Every row gives one point. Examples show where two turns around zero, p and q, send a point. Where does a point land after both, in the order given? Backwards means that the second turn is done in reverse. Each puzzle has new turns, and all numbers are rounded.

Turn p:
[ 5 -5 -5] => [ 6 -6 -2]
[ 24 -30 -20] => [ 35 -24 -11]
[-27  44 -29] => [-36 -15  45]
[ 7 14  9] => [-16   0  -9]
[ -9 -23  45] => [ 11  45 -23]
Turn q:
[ -2  -2 -25] => [-22   8   9]
[ -9 -17  12] => [  2 -23   0]
[ -7   4 -26] => [-19  12  15]
[-18  30  70] => [ 77 -14   4]
[ 24  -7 -37] => [-38  20 -13]
[11 -8  6] => [  0  -5 -14]
Where do these land?
q, then p: [20 31  9] => [-25 -28  -6]
q, then p backwards: [43 -6  8] => [29 -7 33]
q, then p: [-44 -16 -25] => [ 8 52 -9]
p, then q: [-20  -9   9] => [18 15 -2]

Turn p:
[ 26 -23  13 -21 -13   7] => [-15  -2  18 -30  21 -12]
[-28  -5  -2 -19 -12  10] => [-17  12 -12  18  17 -15]
[ 13  25   1  61 -11  24] => [ 13   7  47  25 -33  33]
[-13  15 -14 -27 -21 -21] => [-17  27 -34  -7   4   5]
[ 24  29   8 -17  31 -30] => [ 10 -12 -26 -36 -37  -7]
[ 11  20 -25 -19  -1  14] => [ 13  34  -3 -10  -7 -14]
[-24 -46 -22  47 -16 -27] => [ 15 -21  -3  28  45  54]
[ -9 -15  42  -5  44  22] => [ -3 -47  11  11  -9 -44]
Turn q:
[-18 -19 -12  21  17 -33] => [  8  25   0  29 -33  -5]
[ 18 -18   5  -8   0 -39] => [ 29  -2 -20  -4 -28 -15]
[-18 -10  25  -1  17 -32] => [ 16  12  14   9 -21 -35]
[-16 -36   1 -11  -8  -7] => [ -2   5 -25  21   1 -27]
[ -7   1   6  21 -38  20] => [-32 -34   0  12   2   5]
[26 29 -4  9 38 47] => [ 17   4  33 -10  42  45]
[ 14  52 -21 -32 -26  44] => [-36 -10  -3 -57  37  31]
Where do these land?
q, then p: [-11  34 -41  19 -23  28] => [-10  11   3  55   7 -37]
p, then q: [  2 -38 -18 -37  12  30] => [ 47  29  13 -15 -27  -7]
p, then q: [-11   8  42 -14   1 -31] => [-32  21 -29  23   1 -17]
p, then q backwards: [-20 -17  19   7  -7 -39] => [ 16  -5 -16   9 -36  27]
q, then p: [ 53  -6  35  -3  -8 -16] => [  7  -6  19 -50  39   0]
q, then p: [-4 14 12 31  2 10] => [-19 -22  20  13   3  -3]
p, then q: [ -8   6 -50  -4  23  19] => [ 27 -13   5 -24 -22  39]

Turn p:
[ 23  -3 -30 -23  -1 -43  -6 -11  -6] => [-16  12  17   6  24  24  21 -26 -32]
[-21   9   9 -30  23   5 -23   1 -17] => [-17 -35  -5  24  15  10 -19  10  -2]
[ -3   7 -37   8   6  22  -3  14  13] => [ 32   8  -6 -10  31   5  -6  11   6]
[-33 -26  -4   4 -34 -22  16 -19  -3] => [ -2 -14 -19 -17 -12  -9  17 -52   6]
[  0  65   9 -22  16   1 -42   1  -2] => [-4 -8  8 72 25  1 -1 29  6]
[ -1  -6 -35   4 -33  25  33  12 -33] => [ 51   7 -16 -14 -18  27 -18 -27 -11]
[  2 -27  68  27  16  -1  52   3  36] => [-34  14  30 -43 -51 -42 -16   7  39]
[-21 -17   2 -19 -14   7   2 -51 -14] => [-10 -36 -14  -4 -16  29  25 -21  17]
[36  0 18 11 -7 36  1 55 23] => [ 37  14  26 -13 -16 -34 -19  46 -18]
[ 16  -1  -1  39  28 -30 -29  -5   4] => [-36  37 -21   0  19 -11  16  20  -9]
Turn q:
[-63   9   7  28  -2 -18 -11  -9  12] => [ 26  26 -49  18  -4  -5  32  -9  19]
[ 39 -21 -28  20  12   3   1  23 -14] => [ 12 -39  26 -18  34  -9  -8  -3  -7]
[ 15   0  10  34  -2  13 -15 -29 -20] => [ 17 -26 -27 -12 -11  10 -23 -18 -14]
[ 11 -43  30  39  -1 -10  -3 -10 -51] => [ 48 -35 -22  -9  -8 -10 -10  18 -49]
[ -5  23  18 -16  -4  19  20  34  22] => [-14  14  30  -6 -17  26  33   3  13]
[-14 -40 -52 -22 -19  30  26  -5  22] => [-23   6  31  54  34  -9   7 -34 -22]
[  5  32  20 -36  11  -7 -41  -8 -22] => [-22  24 -24 -28  -4  21 -31  35   8]
[-32  16 -33 -27  16  -1  34 -14  25] => [ -3  40  24  41   5  -7  -5 -16  33]
[10 14 20  0 35 -8 -8  2 46] => [-16 -22  -1   7 -20   5   8  18  51]
[ 35  11   8 -21 -47 -22  -2  17 -22] => [-25  13  14 -50  -9 -23  -2   7 -33]
Where do these land?
p, then q backwards: [ 32 -13  30 -28 -21 -30  -8  60   9] => [ 33 -42  -4 -21 -40 -14  48  -6 -23]
p, then q: [  7 -26  28 -32 -24  -5  -1  38 -53] => [ 10   3 -38 -20  19  -7 -17   2 -69]
q, then p backwards: [ 28  -4   8 -43  -1 -17  24  -8 -41] => [37 -6 20 -3 21  6 13 53  0]
p, then q: [-30  26   1   6   8  12  17  -7  26] => [-21 -24  -7  12 -11 -13  12   0  35]
p, then q: [ 21 -29 -17   4 -11  22  16  15  -8] => [-26   9  18 -20   3  12 -22  11 -23]
q, then p: [ -4  54  -6  34  -6   3 -21 -13  27] => [ 19 -20  24 -11  26  18  43 -13  33]
p, then q: [-19   6 -46  -5  43  15  -7 -29 -11] => [ -7 -20  15  34  30  45  -4  -6  29]
q, then p backwards: [-25  11 -13  34  -5 -26   0 -15  20] => [-34  11  -3  30 -31  -5   3  -8  11]
q, then p: [ 11 -44  10  30  40  29   6  -8  -8] => [ -2  10 -20 -51 -22   1   6  34 -30]
p, then q: [-23  19   3   0 -22  -3 -25 -34  39] => [ 20 -20  27  29 -20 -34  14  -9  22]

Turn p:
[ -8 -17  -6   1  13   8  14  16 -14  22 -16  26] => [  6  -1   9 -21  13 -28  -4 -18 -22  13 -11   7]
[-20  -9   5  -4 -13 -23   8  14  33  -6  -7 -70] => [ -5 -21   2  44  -6   7  38   2 -15 -28  50  -7]
[-14  33  -6 -20 -16  19  11   2 -15 -54  15  24] => [-11   5 -35   3  10  30 -36   8   1  40   1 -33]
[ 10  -6 -29  -4   0   5  -2 -19  36  10   2 -23] => [ -6 -10 -10 -22 -10   8  17  -3  11 -40  21  -3]
[-12  -6  -4   0   1  -6 -20  15 -20  22  13  11] => [ 19 -19   1   6  -2 -19  -2 -13  11  12 -19   9]
[35 55 -2 18  5  3  7 15 -6 10 -7 25] => [-23   6   6  -4  48  -5 -34  20  19 -10 -26   9]
[  0  -4   0 -19  10  -8   1   6 -22  -6 -11 -97] => [-15   6 -38  67 -15  -2  33 -17 -22 -37  22  19]
[ 16 -13  21  -6 -52   0  -3  -2  -1   8 -11  26] => [ 28   3  25 -11  22  42  12  -3  -5  14 -18   5]
[ 14 -17  12  25   6  15   9  11  22  13  10 -28] => [  8  21  22   9   3 -14  10 -13  11 -31  25  -6]
[ -7 -15   4  -6   4 -24  14 -37 -12  14   7  28] => [  7  -3  10 -22 -26  -3   9  16 -19   5 -38 -13]
[ -3  16   0   3  11   3   0 -12 -11   4  20  18] => [  1   4  -8  -6  -4 -12 -12  11  14   6 -21 -12]
[ 17  -1   8 -10  21   1 -11  12  19  -9   4  25] => [-27   4  19 -16  -2  -1  -4  -9  22  18   1   2]
[-21  -1   9   1  12   9 -14 -33  14  10 -13   4] => [  8   8  -9 -23 -15 -11  22  27   4   7   8   9]
[ -5 -14 -10  21  -1  -3 -14  13 -22 -38  -6  33] => [  9  -2  10  -4 -15   9 -49  -6 -10  32   4  14]
Turn q:
[-16  -8 -10 -34   5  -8  24 -17 -26  29  25 -15] => [-11   4   0 -28  -4  -7  11  12 -15 -48  22 -25]
[ 37  -1 -25  29  -6  13  30   1  38 -14  11 -28] => [-27   3   8   8   1   6   3   3  64  -6 -38   0]
[-18  -9  23   0   1 -14 -10   7   7   1  -1 -14] => [ 16  13   5  10  -7  22  -4  -1 -17  -2  -4 -11]
[  3  -1  22 -21   6  21   2   1  10  -4  26  12] => [  1  -3 -33 -24  -9  14   6  -8  -8  -4 -13   7]
[-42 -16  -2 -17 -25   0 -23  10  -7   7   4  24] => [ 33   7 -15  -2  33  11   9   9 -26  -4  27   9]
[ 23 -26 -10  46   8  18  17  10   3 -36 -43   0] => [-22  -1  26  14  22  -6  12  -8  27  60 -27 -13]
[-12 -16   9  -4   5   0 -30   9 -16  35  11  21] => [ 12  19   5 -21  14  -1 -12  -3 -39  -7  10  24]
[ 31  13 -13   2   5  -2  34  11  23  -2 -27  -9] => [ -5 -28  27  -1 -11  -4   6 -18  41   2 -16  -6]
[ 14  26 -21 -19  21   3  16  16 -13  -3  23 -29] => [-32 -20  -4  12 -12 -13  12 -13  -1 -42 -13  -4]
[  5 -11  -7   5   5 -28 -31 -17  -6 -21 -32  18] => [ 22  -9  16  16  -2 -24  -7  30 -15  36  -1   2]
[ 31  22  23  22 -32 -25 -23  -8 -20 -28 -34  10] => [  2 -31   2  30  -4  -3 -54  11   1  46  11  -3]
[-24  19   1  -1  13  -4  15  -3  -2  14  31  11] => [-13   9  -9  -7 -20  13  18   0  -7 -21  24  16]
[-31  10  10  -9  -6  28 -21 -18   9  22   5  -2] => [ 25  34 -29  -5  -3  -7  -2 -18  -4 -11  18   3]
Where do these land?
p, then q backwards: [ -1 -25 -16  23  38  22  20  24  -6   4 -20  27] => [ 19  -1   3   3  14  20 -22 -10 -34  47 -20  12]
q, then p: [ 15  23  13 -17 -26 -24 -25 -24 -19   6  26  23] => [ 15 -32   0   3 -14  14 -26 -41  26  20  -8  13]
q, then p backwards: [-28 -33  21  10  30 -12 -12 -17  21  18 -31 -29] => [  1 -42  47  18  -9  11  27 -21 -12  -2  23  14]
q, then p: [ 10   1   2  29 -27 -22 -31 -15  24  -6  -1 -23] => [  4  -4  21   3  24  -1 -16  11  38  -4  21  35]
q, then p: [ -6  -8  -2 -33  -5  32  19  11  -1 -21 -20   4] => [-17   6  -8 -12 -22  -7  17 -14 -27 -35   1  -7]
p, then q: [-17 -15 -13  -7   3  18  10  -8 -26  -3  24 -14] => [ -9  -3   7  17   6 -26 -19  21  23 -11   4  -9]
p, then q: [ 12   8  10  -1 -25 -10  14  26  31 -27  21  29] => [ 10  45 -16  -6 -13   8  -7 -30 -14 -10 -27 -16]
q, then p: [ 11  26  13  13   0  -6 -31 -20  34 -20 -16 -13] => [ 21 -15  25 -13  22  21  -9  13  15 -28   3  30]
q, then p backwards: [ 27  12  -9   2 -15 -13  -4 -19  -9  12  12  25] => [ -7  17 -21  24  20  -5 -20  -2  11  -7 -16  12]
q, then p: [ -5  15   6  12   7  -9 -23   3 -27 -13   5 -18] => [ 29  -7  -4  18  -7 -12 -24  14  -2  -1  -3  14]
p, then q: [-23  24  37  -7  23  31  17  -1  29   0   8   9] => [ -3   0  22  15 -31  21  12 -16   2 -53   1   4]
p, then q: [-27  12 -12  23  25 -27  16 -14 -16   5   4  -4] => [  1 -15  26  29  28  13 -16  16 -21   1   0  -4]
p, then q backwards: [ -3   5 -18 -14  -6   3 -15   8   8  26  -4  19] => [ 20  -6  -9 -18  -6  16  12  12   8  -1  -6  22]
p, then q: [ 15  -7 -12 -29   5   3  21  15 -20  -5  24 -22] => [ -6  26  -1  23  -5 -24   5  16  19  10  17 -24]
p, then q backwards: [ 20 -38 -22  -3 -28  15  26  31 -23  26 -32 -14] => [-23  -1   8 -23   8  23 -27  60 -12  35  -5   3]
